Rows are points. The window is the flat piece filled in between its corners: a triangle in 3 columns, a solid with four corners in 4, and so on. A path goes straight from each point to the next, and from the last back to the first. List the points from which the path goes on through the window.
In the rows, 128 means zero.

Window (3 x 3):
[[ 75  85 122]
 [136 152 158]
 [127 114 135]]
Path:
(1): [126 125 171]
(2): [116 148 133]
(3): [ 86 115 110]
(4): [ 97  92 150]
(5): [104  99 173]
(6): [ 94 125 123]
(7): [135 151 142]
(8): [147 128 173]
(9): [ 77  70 145]
(10): [ 69 112 100]
(11): [115 125 105]
(12): [127 105 153]
(13): [112 103 149]
(14): [109 128 125]
(15): [ 92 145 111]
(16): [101 108 164]
Through the window after points: 3, 11, 13

Window (4 x 4):
[[119 121  90 147]
 [110 173 159 110]
 [ 68  88 120 149]
 [127 134 163 108]]
Path:
(1): [ 98 116 137 158]
(2): [106 146 125 170]
(3): [ 94 138  92 118]
(4): [116 153 135  69]
(5): [122 156 154 164]
(6): [100 117 108 172]
(7): [ 87 114  94 106]
(8): [ 96 115  83 104]
(9): [127 124 111 178]
(10): [110 114 146 170]
(11): [103 103 107 116]
(12): [121 147 120  84]
(13): [130 148 178 151]
(14): [137 144 145 157]
(15): [128 145 127 109]
(16): [ 88 102 127  91]
Through the window after points: 8, 16

Window (8 x 8):
[[ 96 126 181 124 176  94 158 113]
 [117 103  97 149 123  77 166 138]
 [118 161 164  66 108 166 153 100]
 [140  32  81 102 135 125  94 150]
 [ 91 169 119 145 100 122 105 152]
 [129 120 132 128  95  96  81 142]
 [165 136  95  79 171  90 137 150]
 [141 111 100 196 127  99 149 154]]
Path:
(1): [123 131 155 108 114 122 124 160]
(2): [115 126 159 122 138 107 142 170]
(3): [ 99 139 137 139 143 104 133 111]
(4): [125 129  91 140 123 114 103  93]
(5): [129 114 145 108 126 132 156 152]
(6): [128 114 117 147 120  93 176 206]
(7): [135 119 117 178 146 110 107  78]
(8): [137 126  90 113 150 108 105 102]
(9): [139 121 134 112 123  84 140 177]
(10): [115 161 142 138 106 110 117 166]
(11): [104 138  95 138 125 103 115  90]
(12): [128 138 122 130 129 125 128 102]
Through the window after points: 2, 4, 6, 8

Window (9 x 9):
[[135 157 151 116 117 101 107 145 167]
 [ 82 178 152 158  64  97 126 157 116]
 [ 72 117 127 165 105 110 147 154 141]
 [105 105 174 198 178 134 125 150 187]
 [135 134  96 164  86 168 133 127 133]
 [150 111 181 136 134  94 114 168 146]
 [139 123 143 127 116 178 150 129 138]
 [137 118 123  94 111 159  89 145  95]
 [171 116 156 109 126 141 128  83 111]]
Path:
(1): [112 104 193 161  82 131 124 124 170]
(2): [128 109 167 143  82 107 112 129 162]
(3): [128 133 132 139 164 149 152 173 115]
(4): [104 138 115 167 163 117 158 165 155]
(5): [113 118 159 150  96 125 117 154 143]
(6): [119 105 143 125  65 153 110 131 135]
(7): [150 169 118 135 166 131 130 147 133]
(8): [124 138 134 153 133 127 136 147 141]
Through the window after points: 2, 6

Window (12 x 12):
[[130 161 135 160 157 164 145 106 197 127 175 117]
 [129 172 117 116  65 150 102 141 118 152  99 128]
 [158 107 101 101 150 149 121 150 105 122 106 126]
 [166 150 146 104 128 115 134 156 150 115 140 120]
 [106 153 158  87 151 149 133 148 111 146 136 143]
 [157 109 164  70 125 126 117 102 145 170 138  95]
 [167 122 163 173 153 148 205 102  75  97 185  88]
 [147 114 148 158 112 133 111 166 142 132 113  80]
 [129 104 142 108 118  65 134 115 198 103 124 141]
 [166 141 132 120 110  80  56  87 136 130  95 171]
 [148 115 146 126 110 141 117 129 103  96 165 110]
 [162 150 140 174 141 157  95  68 182  81 100  52]]
Path:
(1): [138 148 135 125 150 137 116 106 138 123 127  86]
(2): [150 137 159 146 120 155 117 109 171 102 119 117]
(3): [182 137 180 147 136 165 118 103 174 121 109 109]
(4): [127 142 110 133 126 126 104  93 145 106 132  67]
(5): [126 165 122 143 120 112 116 122 128 101 153 102]
(6): [164 118 145 128 142 159 138 131 136 124 121 132]
(7): [165 113 177 108 108 142 134 109 138 121 116 141]
(8): [116 148 109 137 134 101 137 135 140 119 148 104]
Through the window after points: 1, 3, 7
